Each point is reached from the start by the listed moves, each made 0, 1 or 2 times, or once backwards (-1), plus a little noise. Say if it took an odd or an even number of moves. Then give how often each move was made.
In the rows, 128 means zero.

Moves:
(1): [144 112 133 131]
(2): [145 137 135 105]
(3): [121 128 172 126]
Start: [124 120 133 121]
Points:
[131  79 179 146] -> even (2, -1, 1)
[ 95 136 215 114] -> odd (-1, 0, 2)
[151 138 191  74] -> odd (0, 2, 1)

Moves:
(1): [157 131 134 114 129 128 133 121 139 123 144 127 137 121]
(2): [119 159 114 133 127 109 140 139 143 111 133 104 137 121]
(3): [133 141 171 127 142 109 133 128 133 135 134 142 139 120]
(4): [137 112 132 163 145 132 131 110 123 118 140 121 149 121]
(5): [121 134 122 130 152 120 114 129 127 147 129 126 139 132]
(6): [126 135 126 134 129 155 132 136 144 128 129 128 119 134]
(7): [134 102 121 129 142 130 146  97 143 118 117 137 128 128]
(8): [142 106 142 135 133 140 146 163 127 144 108 146 138 132]
(9): [123  98 140 117 114 120 115 138 158 111 152 132 115 129]
(10): [126 131 115 136 119 128 124 127 132 144 124 131 125 125]
(11): [124 117 124 124 129 134 145 129 119 137 136 131 117 124]
(12): [119 119 120 139 130 136 129 126 132 122 141 145 153 138]
Start: [139 124 109 117  95 125 129 134 127 121 130 138 129 126]
Points:
[204 116 217  76 107 100 126 180  87 155 126 162 138 106] -> even (1, -1, 1, 0, 0, -1, -1, 1, 0, -1, 0, -1)
[ 60 114  32 131 110  70 107 134 175  87 204  46  90 108] -> odd (-1, 2, -1, 1, 2, 0, 0, -1, 2, 0, 2, -1)
[ 31 212  90  90 109  48 108 188 155 137 204 108 130 125] -> odd (-1, 2, 1, -1, 2, 0, -1, -1, 1, 0, 2, 1)
[ 55 170 162 123 115  28  52 167 195 129 223 139 161 122] -> even (-1, 1, 2, 0, 2, 0, -1, -1, 2, 1, 0, 1)
[192 180  99 161 141 107 145 145 126 152  95 101 183 102] -> odd (1, 1, 0, 1, 1, 0, 0, 1, -1, 1, -1, -1)
[202 133 216  58 124 125 191 179 249  90 164 175 139 113] -> even (2, 1, 2, -1, 0, 2, 1, 1, 1, -1, 0, 0)

Moves:
(1): [126 125 145 124 128 130 135 128 137 121 136 125 126 123 125 138 127 140
 124 134 137 129 132 131 133]
(2): [134 121 130 123 129 130 128 126 122 127 129 130 128 131 126 124 128 127
 131 131 130 139 124 127 134]
(3): [131 125 131 134 122 128 132 125 125 125 128 118 126 125 131 132 130 129
 126 131 120 136 128 127 124]
(4): [131 136 120 130 137 134 129 141 122 123 145 113 128 126 126 125 125 129
 118 122 125 132 109 129 134]
(5): [133 121 133 138 126 132 133 130 111 130 145 125 123 134 128 128 136 123
 118 123 127 130 128 134 128]
(6): [125 117 121 131 130 133 129 135 137 146 123 125 129 131 133 136 126 123
 119 136 130 125 132 133 134]
(7): [131 125 123 134 133 123 131 118 125 136 130 115 119 125 132 118 131 133
 138 135 140 118 137 117 127]
(8): [124 125 130 132 119 124 118 118 135 123 140 119 127 132 125 120 125 123
 125 124 126 129 131 130 137]
(9): [122 130 144 130 118 121 124 138 153 128 123 126 115 128 117 132 127 130
 115 129 134 135 113 126 131]
(10): [134 125 119 116 124 132 128 126 123 130 128 138 123 114 130 123 127 130
 126 129 124 129 130 121 124]
(11): [126 124 130 125 121 129 144 133 122 132 124 121 131 123 130 124 126 127
 124 121 122 129 124 118 128]
(12): [124 123 135 132 127 120 119 132 126 126 140 127 133 125 136 119 140 117
 125 121 134 142 127 127 128]
(13): [138 135 134 123 137 126 149 144 130 118 129 126 125 121 113 117 143 105
 135 131 129 134 144 125 116]
(14): [130 129 123 128 127 122 124 122 129 134 121 128 138 128 123 125 119 131
 115 136 128 124 128 126 130]
(15): [150 122 135 111 122 127 123 139 122 139 136 121 137 138 134 117 122 110
 119 132 117 123 142 120 129]
(16): [130 137 133 129 127 138 128 132 128 145 137 120 122 130 132 135 133 119
 125 128 127 120 124 130 120]
(17): [116 132 125 120 118 129 137 121 134 128 131 129 127 128 125 126 124 145
 144 124 130 131 115 138 114]
(18): [120 135 129 120 135 138 129 128 123 127 115 135 124 131 131 125 146 134
 123 132 120 118 144 125 131]
(19): [133 128 124 124 137 123 127 116 136 125 114 127 128 126 131 139 121 119
 111 111 122 129 131 115 111]
(20): [126 137 124 128 131 132 133 122 124 124 136 123 135 134 138 136 125 125
 128 128 138 133 125 122 126]
(21): [120 132 123 112 137 120 115 127 126 126 131 120 116 124 123 128 136 123
 122 133 126 126 134 131 128]
(22): [125 123 131 131 127 131 127 132 125 138 126 127 123 120 131 117 117 129
 125 131 127 130 132 127 131]
(23): [127 134 120 130 115 136 128 132 126 130 135 116 125 131 127 137 133 131
 133 116 144 130 143 147 136]
(24): [125 129 123 137 133 129 121 127 127 134 127 127 125 132 116 137 127 126
 129 120 125 132 131 119 122]
Start: [142 117 123 125 139 130 127 127 123 124 128 128 121 129 134 128 132 125
 128 129 128 111 113 140 139]
Points:
[ 91 168 138  92 164 102 100 209 150 114 145  79  48  96  99  62 187 106
 133 102 157 141  97 154 132] -> odd (-1, 0, -1, 2, -1, -1, 1, -1, 2, -1, 0, 2, 1, -1, 0, 0, 1, 1, 0, -1, 2, 2, 1, 0)
[170  40 153 127  88 104 173 157 158 149 182  36  65 118 128  79 121  85
  87  86 156 179  94 144 126] -> even (0, 2, 1, 1, 2, 2, 2, 1, 2, 0, 1, 1, 1, -1, 1, -1, 2, -1, 2, -1, 0, 1, 1, -1)
[122 101 186  62 109 120 135 111 199  83  80 150  71  81  96  96  87 196
 107 147 129 134 102 132 157] -> odd (2, 2, 0, 0, -1, -1, 0, 1, 2, 1, 0, -1, 0, 0, 0, -1, 1, 1, 1, -1, 0, 2, 0, -1)
[126 138 161 176 129 123 149 176 172 116 177  64  88 112 111 154 169  32
  15  66 151 182 100 152 101] -> even (0, -1, 1, 1, 2, 1, -1, 1, 2, 0, 0, 2, 2, 1, -1, 1, 0, 0, 2, 1, 0, 1, 1, 0)
[130 113  92 145 204 114  27  40  53 197 164  92  97 153 182 117 168  56
  81 136 130  96 169  66 116] -> even (-1, 1, 0, -1, 1, 0, 2, 1, -1, 0, -1, 2, -1, 1, 0, 2, -1, 1, 1, 2, 2, 1, -1, 2)
[195 121 161 112 114 118 169 163  71 146 226  58 144 153 107   7 183  50
 129 121 131 119 149  86 139] -> even (0, 1, -1, 1, 1, -1, 2, 2, 0, 0, 2, 2, 2, 2, 2, 1, 1, 1, -1, 0, -1, -1, 0, 1)
[218 120 179  71 119 156 212 217 130  98 179  99 131 108  97 103  88  87
  42 145 124 165  97  93 153] -> odd (2, 1, 0, 2, 1, 0, -1, 0, 2, 2, 1, -1, 2, 1, 2, -1, 0, 0, 0, 2, -1, 1, 0, 0)
